Each point is reached from the start by the listed moves, each made once or not at all, plus a little noise. Is the number of moves made odd or even? Then give how often each move was made.

Moves:
(1): [40 29]
(2): [-38  47]
Start: [-31  -2]
Points:
[-29  78] -> even (1, 1)
[-32  -5] -> even (0, 0)
[10 24] -> odd (1, 0)

Moves:
(1): [ 67 -11   1 -11  -6 -10 -23 -23  -9   0]
(2): [  9  86   2 -19   7   4  28  17 -15  12]
(3): [  9   1  48  19 -17 -16   7 -10  21 -21]
(4): [ 25  -1 -19  58   3   8  11  -1  -3  -6]
(5): [  2 -12   8  -9  65 -17  27   0   3   2]
(6): [ 11  10  23  -8  23  74 -31 -32  43   2]
(7): [ 19 -24  -9 -16 -20  14  45  -8   9  -4]
(8): [  9 -12   2   0  -5  14  -2  56  -3  -7]
Start: [-15 -17  31   1  15 -34   2 -18 -17  32]
Points:
[105  35 102 -41  69  14  54 -72  36  23] -> even (1, 1, 1, 0, 1, 1, 1, 0)
[ 51  36  61  34  55 -42 121 -20  -1  16] -> odd (0, 1, 1, 1, 1, 0, 1, 0)
[ 97  49  71  41  69 -66  52 -33 -20  22] -> odd (1, 1, 1, 1, 1, 0, 0, 0)

Moves:
(1): [ 41   1 -10  13   5 -12   4 -34 -15  22  22 -12  -7 -18   5]
(2): [-17  52  12   5  -1 -24 -17  -6  -1   9  -6 -12   8  -5   6]
(3): [ -2 -11  21  11 -10 -23 -27  17  -7 -15  24 -15  -8   4  -9]
(4): [  0  -5 -21  30 -13  -8   2   1  22  21  -9  -5  -1   5 -17]
(5): [ -4  -3   2   9  34  -6   4  -7   0  -2 -12 -18  -1   8 -14]
(6): [ 13  12  26  13   1  22  -5  19  -3   7  -3   3 -10  -1   2]
(7): [-10  19  11  -4 -21   3  42   0   7  -3   7 -31 -11   4  -6]
(8): [ 18   5  -8 -12   0 -11  22  50 -16  -1  -4   6  23  -7 -11]
(9): [  9  -4  23 -22   8 -11  -6  -8  37  24   9 -11  12   9  -3]
(10): [-12 -20  20   1  -4  -9   7  -2 -10  29 -25   1  -6  -7  10]
(11): [-21  10  -5  -9  17 -16  11  18  -6  24  48  19 -28  36  -4]
(12): [  5   1  16  19  -9 -19  17  -6  16 -16  -6  36  -1  -4 -19]
(13): [-11 -15  12  15  -8  16  -4 -16 -21  10   5   8  41   4   3]
(14): [ 22   2   9   8 -23 -13 -14  16   7 -17   4   3 -10  62  25]
Start: [-27  11   3   5  13  21  46 -10 -14 -24 -13   2  20  28 -14]
Points:
[ 28  -7  66  88 -21 -23  77  33 -50  33   0 -60  34  80 -27] -> even (1, 0, 1, 1, 1, 1, 1, 1, 0, 1, 0, 0, 1, 1)
[-11  86  98  39  34 -65  69 -15  13  24  70 -40 -26  63 -57] -> odd (1, 1, 1, 0, 1, 1, 1, 0, 1, 0, 1, 1, 0, 0)
[-34 -21  73  85 -72 -34  66   0   5 -17 -17  -3  26 100 -29] -> odd (0, 0, 1, 1, 0, 0, 1, 0, 0, 1, 0, 1, 1, 1)
[-29  74  32  43  15 -31  71 -37 -43  18  57 -41  14 121   7] -> odd (1, 1, 0, 0, 1, 0, 1, 0, 0, 0, 1, 0, 1, 1)
[-54  50  78  39  -1  -1  24  20 -52  37  11  28  19 117  27] -> even (0, 1, 0, 0, 0, 1, 0, 0, 0, 1, 1, 0, 1, 1)
